Rows are points. The points of each table are mixes of a few directions, plus a little noise. Count the directions of each table, and those that both share. Where both have some left over, give the other angles between the two spaces (their principal angles), to ten degrees, smallest first.
In the rows, zero is written as 128.

First (6 x 2):
[[125 124]
 [108 103]
 [ 71  58]
 [137 138]
 [182 194]
 [146 150]]
Second:
[[111 156]
 [149  93]
 [158  78]
 [ 82 204]
 [139 109]]
Directions: first 1, second 1, shared 0; angles 70

First:
[[148 130 133]
 [159 176 176]
 [ 51 128 123]
 [154  78  80]]
Second:
[[ 78  89 147]
 [178 167 110]
 [ 79  88 146]
 [178 167 111]]
Directions: first 2, second 1, shared 0; angles 40

First:
[[163 135  95 110]
 [155 140 101 111]
 [153 133 104 115]
 [163 102 102 124]
 [ 98 190 142 113]
 [ 56 106 199 169]
 [ 56  90 203 177]
 [180 129  80 105]]
Second, 5 rows:
[[103  41  73 202]
 [122 106 114 147]
 [144 184 164  80]
 [131 137 134 120]
 [140 172 155  91]]
Directions: first 2, second 1, shared 0; angles 40

First:
[[134 124 129 129 133 137 131 122]
 [112 139 127 123 117 104 123 144]
 [113 138 127 123 118 105 122 143]
 [140 119 129 133 138 150 133 115]
 [143 117 129 134 139 151 133 114]
 [ 68 172 122 106  83  30 107 188]
 [ 93 154 125 115 102  75 117 161]
 [202  72 134 155 185 249 155  55]
 [143 116 130 134 140 153 133 112]]
Second (10 x 8):
[[165 137 138  98 126 139 168 127]
 [131  53 151 109 167 143 143 105]
 [149 144 111 197 128 164  89  84]
 [ 96 125 141  47 102 108 116 191]
 [176 102 147 177 143  98 136  49]
 [ 80 103 131 149 128  72  90 127]
 [104 153 113 150 122 101 131 141]
 [129 168 113 133 118 129 146 145]
 [ 90 139 115  83 125 152 138 191]
 [158 154 119 137 119 174 122 120]]
Directions: first 1, second 5, shared 1

First, 10 rows:
[[125 128 117 137 120 125 117 146 147]
 [108  60 219 106 148 123 126  50 154]
 [110 156 109 182 168 188 168  89  91]
 [125 168  80 175 142 168 150 136 104]
 [118  63 163 106  76  54  46 173 242]
 [149 147 135  94 142 131 164 102  64]
 [133 103 121 105  76  65  64 196 208]
 [126 167  86 166 143 168 151 131  98]
 [141 158 103 125 130 135 143 143  95]
 [149 136 144  85 134 118 154 110  73]]
Second, 7 rows:
[[ 92 136 129 204 179 207 167  64 109]
 [ 83  61 191 167 144 143 103  73 201]
 [179 185  72  69  97  89 138 197  69]
 [131 126 129 121 123 120 124 133 131]
 [170 163  91  71  95  83 124 189  95]
 [131 104 147 104 109  95 102 142 159]
 [109 121 137 160 148 158 138  98 132]]
Directions: first 3, second 2, shared 2

First (10 x 11):
[[ 89 110 128 116  66 111 125 124  51 184  59]
 [177 120 119 130 150 129 127  98 147 106 124]
 [113 126 120 123 122 140 123 150 135 121  60]
 [195  95 117 142 121  98 138  40  65 157 181]
 [105  93  95 144 124 154 122 154  86 136  32]
 [158 142 114 138 196 165 124 157 222  56 122]
 [160 108 116 155 147 121 138  89  88 136 205]
 [145 131 117 132 154 148 123 141 170  94  95]
 [ 39 157 165 122  88 107 132 171  93 176 212]
 [ 97 203 188  79 110 106 127 153 220 115 188]]
Second (8 x 11):
[[159  50 173  42  68 125 153 119 120 100 144]
 [145 143 101 154 138 129 108 117 164 101 138]
 [141  93  91 136  30  98  81  89 143  83 208]
 [132 134 155 110 175 146 156 146 128 139  86]
 [ 99 225  94 215 242 147 119 153 144 169  75]
 [135 136 161 105 191 150 165 152 129 142  75]
 [ 81 158 101 176 108 108 104 127  93 167 146]
 [129  82 148  86  69 117 135 120 105 122 151]]
Directions: first 4, second 3, shared 1; angles 60, 70

First:
[[146 123 135 112 128 130 137 131 131 122 132 131]
 [158 227   7 178 126 112  94 103 108 196 126 144]
 [128 120 149 115 134 130 134 135 139 123 124 127]
 [137 109 150 108 128 131 141 134 133 112 131 128]
 [110 106 138 135 119 130 131 126 118 113 133 123]
 [115 103 153 123 126 132 134 132 129 111 129 123]
 [123 124 148 120 136 129 129 134 140 127 121 125]
 [155 145 101 123 123 126 132 123 122 136 135 136]
 [106  96 147 133 117 132 133 126 118 106 135 120]
 [101 128 151 136 142 128 118 135 142 134 113 121]]
Second, 9 rows:
[[161 149  99 120 125 125 132 124 124 138 134 138]
 [ 98 149  84 177 119 122 104 113 105 147 127 124]
 [ 88 135 128 159 134 126 108 126 128 140 116 119]
 [186 153 125  86 141 127 142 137 151 139 126 142]
 [153 117 135 105 123 130 143 131 129 116 137 133]
 [141 130 175  91 156 131 136 148 168 131 110 129]
 [150 136 127 112 132 128 134 131 136 131 128 133]
 [ 93  82 119 159  92 131 131 112  83  95 152 119]
 [ 82 101 160 144 129 131 122 131 128 115 122 115]]
Directions: first 3, second 3, shared 3
